Rows are points. Each copy is the shape, with its points in the same order, stretched, turned, moved and blurred by noise. Some copies are also mirrored. Which?
In the rows, zero is written as 128.

Shape (5 x 2):
[[101 139]
 [ 80 167]
 [180 108]
 [155 114]
 [ 61 134]]
Copy 1 (5 x 2):
[[ 97 110]
 [ 90  91]
 [157 153]
 [140 139]
 [ 61 107]]
Copy 1 is: mirrored
Copy 2 (5 x 2):
[[122 170]
 [153 213]
 [ 81  59]
 [ 91  91]
 [114 218]]
Copy 2 is: only turned
Copy 3 (5 x 2):
[[146 152]
 [197 167]
 [ 65  77]
 [ 86 102]
 [156 199]]
Copy 3 is: only turned

Shape (6 x 3):
[[126 222 121]
 [ 92  74 119]
 [140 159 100]
 [ 68  81 131]
 [142 103 180]
 [ 73 122  90]]
Copy 1 (6 x 3):
[[205 125 150]
 [ 44 104 152]
 [131  94 123]
 [ 56 115 178]
 [110 177 117]
 [ 82  73 174]]
Copy 1 is: mirrored
Copy 2 (6 x 3):
[[186 206 133]
 [111  78 128]
 [131 171 145]
 [132  71 116]
 [118 110  74]
 [145 112 159]]
Copy 2 is: only turned
Copy 3 (6 x 3):
[[130 212 134]
 [ 66  67  86]
 [148 147  99]
 [ 35  75  95]
 [123 135 192]
 [ 56  93  51]]
Copy 3 is: only turned

Shape (9 x 4):
[[121  49  87 140]
 [120 110 115  44]
 [108 122  97  97]
 [ 51 146  79  87]
 [182 180 133 103]
 [161  52 152 169]
 [114 166  72  76]
 [169 123 168 113]
 [166 108 156 168]]
Copy 1 (9 x 4):
[[ 39 129 207 109]
 [111 142 224 113]
 [ 98 149 181 118]
 [ 95 166 198 164]
 [153 137 101  52]
 [ 54  72 145 105]
 [125 182 170 101]
 [131  99 126  84]
 [ 86  91 106  91]]
Copy 1 is: only turned
Copy 2 (9 x 4):
[[188 102 127  87]
 [150 169 124  52]
 [158 173 125 106]
 [174 227 107 129]
 [ 93 159 162 117]
 [150  41 114  87]
 [153 221 156 117]
 [100 108 119  85]
 [116  78 130 111]]
Copy 2 is: only turned
Copy 3 (9 x 4):
[[114 163  23 158]
 [157 171  76  49]
 [169 134  87 106]
 [172  57  82  81]
 [206 183 182 120]
 [ 69 213  79 185]
 [219 113 115  93]
 [127 208 147 115]
 [106 196 134 179]]
Copy 3 is: mirrored
Copy 4 (9 x 4):
[[109  80 196  87]
 [ 70 141  96  76]
 [ 70 111 118 100]
 [ 48  90  79 101]
 [ 78 171 121 146]
 [176 109 178  92]
 [ 36 128 120 127]
 [135 150 110 118]
 [156 120 145 130]]
Copy 4 is: mirrored

Shape (10 x 6):
[[106 146 158 119  98 135]
 [113 142 155 127 109 130]
 [130 131 115 118 111 113]
 [104 140 140 130 147 102]
 [104 114 154 113 129 124]
 [146 137 141 154 151 119]
 [229 144 157 114 151 117]
 [132 130 114 120 115 141]
 [110  47 118 132 111 146]
 [112 140 115 115 139 145]]
Copy 1 (10 x 6):
[[172 133 135 129 133 122]
 [152 145 125 133 137 123]
 [133 143 152 137 134 106]
 [135 152 114 157 105 112]
 [128 149 117 122 113 111]
 [128 149 100 164 151 121]
 [142 114 110 128 249  47]
 [116 117 138 126 147 132]
 [ 70 169 133  83 120 169]
 [113 112 129 139 123 139]]
Copy 1 is: only turned
Copy 2 (10 x 6):
[[149 103 118 107  73 141]
 [142 103 117 119  86 131]
 [129 135 132 109  99 151]
 [107  82  97 134 123 151]
 [119 100  95  91 107 119]
 [110 110 109 183 133 110]
 [121 234  63 235  98 105]
 [155 134 133 113 116 139]
 [108 114 143  37 138  51]
 [162 104 117 117 141 156]]
Copy 2 is: mirrored
Copy 3 (10 x 6):
[[160 115  67 117 133 137]
 [144 118  77 116 130 138]
 [144 127 143 138 129 125]
 [116 108 109  96 132 117]
 [119  96  92 117 134 133]
 [101 131 124 103 114 139]
 [129 141 192  88 148 193]
 [151 128 133 141 103 144]
 [ 72  92 121 205 103 131]
 [154 108 122 112  96 141]]
Copy 3 is: mirrored
Copy 4 (10 x 6):
[[130 147  95  65 132 124]
 [140 142 104  77 133 116]
 [117 138 120 131 133 131]
 [117 154 108 122 145  82]
 [115 149 101 102 107 104]
 [165 122 139 117 134  85]
 [153  44 143 117 124  76]
 [129 135 149 111 126 140]
 [152 156 132 146  44 155]
 [108 149 157 107 137 118]]
Copy 4 is: only turned
